Each row of a before or after table is a point. One or more steps were done to the points. Then noise was added and the rows were shuffled. The steps act on how far a point lies along the listed directions, d1 being the first. Name the steps. A step turns or swaps two directions, mirrors them in a line or flattens them onto one, adds a multiple of one to another, or multiplies one. Angles are multiples of 10 degrees, from the lower direction toward the higher: turns from -170 to 170, lines from 10 to 170 but not 90. Use the fewest steps. Two steps may share a direction if one is a turn and the other turns, adds or multiplies; they go together, in the order done. Otherwise the lowest direction goes first.
(in the rows, 128 means zero)

Directions:
(1): 131  72 111
(2): 183 136 109
(3): 148 113 180
Before:
0: 127 118 145
1: 226 139  58
2: 144 117 114
3: 121  94 119
4: 156 175 127
5: 114 148  68
6: 117 126 125
7: 148 136 138
After (8 x 3):
0: 140 113 146
1: 160 127 108
2:  83 157 146
3: 106 151  75
4: 123 141 151
5: 129 249 126
6: 139 151 126
7: 130 120 120
Steps: turn d1 and d2 by 90 degrees

Directions:
(1): 208 113 124 136 121 135
(2): 136 179  94 165 136  89
Before:
0: 133 131 109 150 139 126
1: 122 172 107 141 124  97
2:  83 102 149 118 124 139
3: 139 114 123 126 132 119
4: 249 126 105 152 120 137
5: 144 126 126 143 139 118
6: 168 146  99 164 136 123
7: 127 125 131 121 127 135
8: 126 193  91 154 127 100
9: 150 121 127 119 136 125
10: 169 130 111 148 129 134
After, 11 rows:
0: 149 148 103 156 133 121
1: 143 129 125 143 139 117
2: 174 140 104 163 133 127
3: 205 118 124 121 108 148
4: 166 203  69 185 137  84
5: 131 139 117 129 140 113
6:  84 102 151 116 124 139
7: 181 117 131 117 112 135
8: 125 126 117 132 135 111
9: 146 120 116 145 136 134
10: 119 131 127 126 128 130
Steps: swap d1 and d2

Directions:
(1):  86  88  77 167 144 116 129 149  72 102 110
(2): 140 126  86  95 149 198 139 108 103 179 106
Before, 14 rows:
0: 122 135 126 129 115 127 143 136 120 142 127
1:  98 112 145 162 105  74 117 152 152  98 142
2: 114 126 153 124 122 115 116 121 119 125 124
3: 107 107  71 152 166 137 130 128  53 121 106
4: 160 156 224 149  83  63 105 125 186 101 161
5:  93  66  35 160 151 158 133 125  41 124  87
6:  62  56  47 165 145 122 134 139  27  96  77
7:  91 111 113 178 149  79 125 172 115  97 116
8: 110 102  55 138 145 174 116 109  93 126 107
9: 130 143 160 137 109  81 119 130 176  81 161
10: 130 126 122 106 139 146 130 116 130 155 127
11: 149 150 181 139 116  54 112 132 177 112 159
12: 114 153 179 142 100  41 141 156 152  79 142
13: 135 136 167 137 100  95 131 110 174  84 148
After (14 x 11):
0: 141 147 173 113  99 116 120 123 192 144 150
1:  87  85 130 205 109  38 114 153 106  45 133
2: 123 131 157 112 123 125 116 114 125 137 123
3: 131 154 178 144 127  74 120 155 181 113 141
4: 160 146 147  95 114 161 142  84 172 138 135
5:  83 100 172 183  91  12 115 153 127  34 133
6:  91 102  96 177 124  95 103 134 114  67 130
7: 181 163 153  84 136 144 124  98 172 182 141
8: 164 187 185  72 104 120 150 117 180 155 137
9: 106 123 139 176 137  60 116 145 101  71 137
10: 199 171 177  78 109 185 124  81 168 198 132
11: 163 161 148  85 120 155 127 101 180 143 150
12: 112 112 104 125 141 131 128 127 107 137 122
13: 121 135 128 133 115 123 143 138 120 139 128
Steps: turn d1 and d2 by -80 degrees
